Each wall is flat, endless, passes through zero and stands at right angles to its row. A trip goes straight from one point to another. List the walls that it crosses, first one first.

Walls:
(1): -8 33
(2):  6 28
(3):  0 18
(4): 16  5
Trips:
40  7 to -42 -12 => 3, 2, 4
-7  3 to -58 -11 => 2, 3
18 19 to 37 16 => none
-54  19 to -16 -11 => 2, 3, 1
-60 -16 to  0 45 => 1, 3, 2, 4
36 21 to 17 18 => none
 34 -30 to  43 -59 => none
 -3 -12 to -3 -9 => none

Walls:
(1):  37  -7   9 -50
(2):  -3 -23  31   2
(3): 15  6 24 10
(4): 34 -8 27 28
(5):   9  -6  23 -27
(6):  25  44 -20   0
(7):   1   0  31 -39
Trips:
-27  -5 -26  13 to  16 -33 -33   8 => 4, 1
  2 -60 -30 -14 to -25  11 -33 -15 => 5, 2, 1, 6
 7 -3  5 19 to 32 16  0 31 => 6, 2
 18 -42   6  13 to  29   3 -14   2 => 6, 5, 2

Walls:
(1):  16   3  49  -6  15  -2 -32 -16
(2): -33   9  48  35  -8 -34  -4  11
(3):  -3 -21   8 -12 -35 -11   1 -22
(4):  29  14  30  11  13  11 -13  13
(5): -39  27   7  -1 -43   9  27 -11
(6):  30 -22   2  -9  31  21  -5  13
(7): -30 -10 -16  14  -7  -2  41  60
(8): -31  48  22 -13  32 -29  24   5
(9): -20  29  45  14   4  17  -9 -12
(10): -10  28  10  -5  16   7 -23  23
Trips:
-22  17  15  -9  10  -5   8   0 to   3  12  12 -14  27 -46 -41  11 => 4, 7, 5, 6
 -7  -6 -28  -2 -17  20 -15  18 to   2  19  43   7  29  -3  38 -13 => 9, 4, 8, 2, 1, 7
  5   2  -5  20  -6  30 -39  11 to -39  34  35  21 -10 -29 -40   8 => 2, 6, 5, 8
 -8  17   2 -36  -2  -2  -9   6 to -13 -20 -38  -7 -37   2 -24  -8 => 9, 1, 8, 10

Walls:
(1): -41  16   7 -49   5 -51 -30   7  -1  20  32  17
(2):  -3 -21 -28  26  11  15  26 -26   8 -11 -17  26
(3): -19 -13 -28  34  39 -27  11 -17  22 -35   5 -35
(4): -15 -21   3 -28   7  25  20 -11 -18   2  19 -19
(5):  32   3  -1   7  21  -6 -40  -2 -32  11 -21 -21
(6): -21  12  12  27  37   7   5  -9 -10  -5 -39  12
(7):  13   4 -13 -13 -10   1  15 -29  28 -18  -5  23
(8): -24 -47 -27  -4 -25  -4 -29   2  10  36  18  25
(9):   0 -17  -7 -18  -5   2  23 -26 -27  -6 -16  -1
Trips:
-17  36  -8 -10  15  21  24  -9 -22   8 -49  44 to  17  14  30 -50 -11  39  24 -12  55 -18  39  26 => 4, 1, 6, 9, 2
-12 -11  -7  17   5 -55 -14  -4  21  13  26 -31 to  37   7 -10   8  38  -8 -16  -8 -27  41  24  18 => 3, 6
 27  12 -18 -20  13 -37  -8  -2 -18   1  -9 -30 to  10 -32 -10  -1  15 -13  20  23 -22  -1 -19 -33 => 4, 1, 6, 2
 20  -2 -38  16  17  -2  -9   2  17   5   7 -42 to  13  26  28 -26 -12  10  -4   8  -3  28 -23  21 => 2, 3, 1, 6, 7
 -7   0  12  28  15  -3  18   2 -28 -22 -60  16 to   0  20  36   0  21  15  13   5  11  18 -20  30 => 3, 7, 5, 9

Walls:
(1): -21  -4 -44  28 -19  -9  23 -21 -16  11   0   6 -19  -3  -7 -29  30  19
(2): -29  14 -12  44 -11   1  30 -35   5  -6   5 -16 -26  -5   5  39   8  -8
(3):  -9  18   4  -3  51  13 -44  11  52 -21  10  11  18  47  16 -11  37  -5
(4): -16  -4 -18 -11  25  -1  16   3  24  18  -8 -36  37  29 -35 -22   5   7
(5):  15  -2 -24   0  -9 -14   1 -15  19  10  15  -5  -5 -19  17   2 -22   7
(6):  -7  21   1  -7   0  10 -37  -6  -1   8 -19  -5  -6 -31 -12  -2   6   8
(7): -14 -12 -24   5 -16 -23  -4  -7 -31 -13 -13 -12  10  -1  -2   1 -27  27
(8):  40 -17 -21   5  16  -4 -13   3  -1   3 -36   3  -7   0  -7 -15 -16   8
(9): -19  20 -21  21   8  11 -12  -8 -26   0  19   2  31  -5  -6  30 -31  21
Trips:
-15 -37 -32  -6  -6 -10   7   6   5   2  32   1 -34  11  22  22   7 -23 to -13  24 -11  27 -47 -10  25  17 -36  21  22  26  -4   4  -4  -3 -25 -33 => 7, 9
-25  14 -37  14  43  16  23  -7  13  13  54  -3  21  42 -41 -22   6 -43 to  31  16 -19   7   4  -1 -10  26 -47  12   9   1  17  -6 -29 -26  -6  -3 => 2, 8, 7, 3, 6
-17 -49   5  -6 -27  -8  -7 -21   7   7   6  -2  11   9   2 -11  15   7 to  43 -40  19  12 -21   8  -9   5   7 -23  -5  25   3 -32  26   9 -12  27 => 4, 8, 1
 -7  30 -32   0 -13 -23  21  13  22   0  13 -16 -11  25   3 -18  60   0 to   3  -3   9  -7 -22   8   1  25  -6  28  16  30   6  12  17  11  45  10 => 2, 4
  2  17 -45  -6  21 -45  -7   9 -11  -1 -12  -2   9 -10  17  -5  -8 -33 to  28  42 -27   6  -1 -13  14   7 -16  -2  21 -11  41  20  -3 -20  15  21 => 6

Walls:
(1):   4   4  13 -29   6   4   6 -12   5  21  31 -10   7  -3  -4 -23   0 -24 -30 -20  17 -21   9 -19  -9  37  36  18  33  33 -15  14
(2): -13  18  33 -29  -9  25  16   2 -35   9  11 -21  -1   2 -22  13 -28  -8  24  10  -7 -12  12   2  -6  -6  14   7  30 -27  15  16
(3):  -9  -3   4 -15 -24 -22  21  -2 -13   3  -8  -7   3  11  26   2 -12 -18   0  -2 -10  -8  10 -22  -9   0  -5  -4 -21   3  11  12
(4):   1 -27 -12  -3   1 -32 -14 -35  31   9   3 -26  12 -11  25 -31 -11  -6  49  13  -2   9 -15  11 -16  -1 -23  -4   2   9  -7 -16
(5):  41  11   6  -7 -20  25  41  14 -11  -2  -7 -13   2  13 -11  -3  -7  10 -20   3  14  23  32  10 -19  -3  -1  16   1   7   9  13
(6):  21  -2 -15  11   0   5   8   1 -16  12 -49 -17 -11  16  -7  -5   5  11   4  15  -3  22  -4   0  10  -4   3   9 -17   2 -20  40
(7):  12 -23  -2 -22  -9 -12 -10  21   1 -13 -16   5  -2   6  -1   0 -26   1  12 -10  -5   3 -32   1   9 -28  17   5  -2  -5   3  11
(8):   8  -8  -9   3 -11 -14  26  33   0   0 -24   6  -2  28   4  -8   5  37 -11 -14  -4  15  11   4 -26 -26 -18   3  -2 -11   7   9
Trips:
 30  39 -24  13  -5 -42   3  -2  19  -2 -14 -13 -18   1   2   4   6   4  12   2  -8 -17  20 -20 -18  22 -17   4  13  29  -3 -12 to  13  -6   7   0 -15 -10 -15  -9  41   1   5  13  20  11  11   6  13  16 -27  -6   8  25 -12   2  17  25  -1  22  20   3  -3  10 => 3, 6
-31  -8 -17   4  30   7   5  38  -4  34  -7   2   5  -8 -21  23   6 -38   2  33   2  16   4   6  17 -33  10   1  14 -10 -16 -14 to -11  -5  60   8 -16 -28 -13 -24  14 -27  -7 -17 -10 -15  22  -5   8   3  -7  17  -8  14  13 -31  12  10 -38  10  28 -10   2  11 => 7, 4, 6, 3
-27   3  -9  -3  24   6 -20 -17  -5  -6 -23   6  12   2  18  -2   7   5  -2   3 -40 -13  11   8 -10 -17 -26  15   7  12  11 -15 to   9   2  19 -11 -40 -19  -6  -5  -1  -2 -16  11 -19  -7  40 -30 -10  -4   7  27 -12   9  -5   0  -6  34  -5  -8 -29  -6  -5   4 => 6, 7, 8

Walls:
(1): -21   2 -26  23   8  -9   0  27   9   5  35 -24  -7 -21  30  39  -9   2   6   9  14  27  18   3   9  -3  19   4   7  17  -9   2   8 -20 -18   6  -7  11   4  -8 -12 -21 -11 -15  -2   7   1   0
(2):  -2 -22  17  -4 -17  12   9  -6  -8   8  -2  22  -6  27 -13 -10   7  -4  29 -18   8  -2  11  26  15   1  31 -25   0   6  10  -8  -9 -12  21 -26  -2  30  -1   9  16 -29  -3  -8  11   3 -19  -4
(3):  -9 -17  15   5   5  -6 -10   0   2 -11  14  -7   1   0 -36  -4  25  23 -24  12   7 -18  25  11  -1  22 -25   4  13  14  -7  23   1  -8  -1 -13  -6   6  -2 -11  -7  -9   0 -27 -21  -3 -25  -8
(4):  -2 -26  -6  17  10  10  -8   4 -14 -11  -5   0  19   4 -15   6   7 -25 -15   3  -7 -11  -8  -8 -11  -9  -4  10   2 -21  16   0   3   7  21   5  19 -20  -1   1  -2   5   0  11  -6   9  -8  -6
(5):  12  15  15  -1   0 -10   4  13   6  21  11   7  -5  35 -30 -15   2   3  17  -2   2   7  -5  -2  -2 -13  16 -20   7  11   3  10  10  17  10  10  -8 -32  21  23 -14   4 -17 -27   0  41 -29 -23
(6):   7   5  22   5   9   1  12 -11  17 -11  -6   5   2   1  30 -22 -10 -25 -22 -13  20   2  -7 -13  29  11  -6   1   6 -25  26  28 -11  31  14 -31  14 -32 -15  -9 -27  -4   4  21  12  -3  -7  13
(7):   4  -9  10  -5 -11  -8  16   1  -9  10   4  -5  -2  -8 -11   0  21  11  14  -7  -2   7   0   4  11  -5 -11 -36  -2   2 -14  11   3  -2 -15 -21  16   3 -24  20  40 -18   3  23  22  12  16 -15
Trips:
 -1  -1   3  -4 -21  22   2  -1 -17 -19 -10 -10   0  -8  12  18  -1 -27  -5  18 -21   7  24  18 -13 -16  -1  -7  16  21  -4   0   5  15   4   3   6 -16  -3  -7 -11 -13  14 -11  -7  13   7  -6 to -23  -5   6  -2  27  12  14  -5  -4   0 -10  11 -15  -6  22   8 -33 -10  13   9  -4  13  -8  -9  -9   1 -16  -9  22  14   7  -7   0  47 -20  25  19  -1  10  16  -9 -11 -11  16 -27 -17  32  14 => 3, 6, 4
-10 -17  19  -5  -8  15  -3  -4 -10   2 -26  14   2  -2  -3   3   2  -9 -26  28  -6 -16   7  14  -7  -4  -4 -14 -12  -7   3 -10   9  30  -8 -13  -2  -2  12  20   8  -8  -6  22   8  -7  23  -7 to -13   2  17 -16  -9 -12  -3  14  -6  -4  13  -8  -5   9 -17 -19   2  -2   3  18 -10   3  -4 -14 -15  -9  -1  12   1   5 -21  -8  20   6 -33  16  11   3   3 -12 -16 -11  -2 -22  -5   0 -11   1 => 6, 3, 2, 5, 7, 4, 1
 -9 -13   2   7  -6  -7 -15  -1  11   4  21 -21  12  -2  12  -8  -4  -2 -28 -12   9   7  20  11  -6  -7 -15  -7 -28 -20 -17  11 -12 -33 -34   2  34   1  11   4 -24 -18 -34  14  13  -4  10  30 to   5  10 -27   1   3   6 -12  -3  -2 -14 -23  31  -2 -22   4  26  -7  28 -32 -12   9 -15   1  14   7  -5  -6  22  -2 -22   0 -10  -7  -9  11  12  46  21  -4   4 -12  -3 -13 -18 -11  10  14 -24 => 4, 7, 6
-16  19  -3   7  -8  20  -3   4  14  -6   0  -2   5 -16 -14  38  20  14   8   8   9  17  17 -11 -24  11 -10 -14  23   1  14   0  26  13 -12  10  18   0 -10  -6  -3 -35 -15   7   1  14   0  -8 to  -5  -5  -4 -33   7  -4  22 -21 -15 -13   8 -23 -10  -1 -20  -1  10  22 -12   2  13  -9  31  -9   2  -5   0   7  13  16   6  14   5   7   0 -12  -1   9  -2 -21 -18 -14   4   7   5   3  -2   6 => 4, 5, 6, 2
-17 -28  -3  15   7   3  17  16  -7   2   8  -4  -1 -16 -13  -3  -3   2   8   3   1   0 -12  21  -6 -11 -12  13 -10 -17  13  -7 -21 -14   0  22   1 -21  -1 -17  11  23 -17  -5   5  -7 -35 -10 to -21   9  60  -7 -13  16 -12  17  -8   2 -41  -2 -13 -13  23  -2   7  10 -10   5  -9  41   1   3  -8   0  46 -12  16 -10  -3  34   3  13   3  16   8  16  22  -6  27 -17  -7   1   1  17  -5  22 => 2, 3, 7, 6, 4
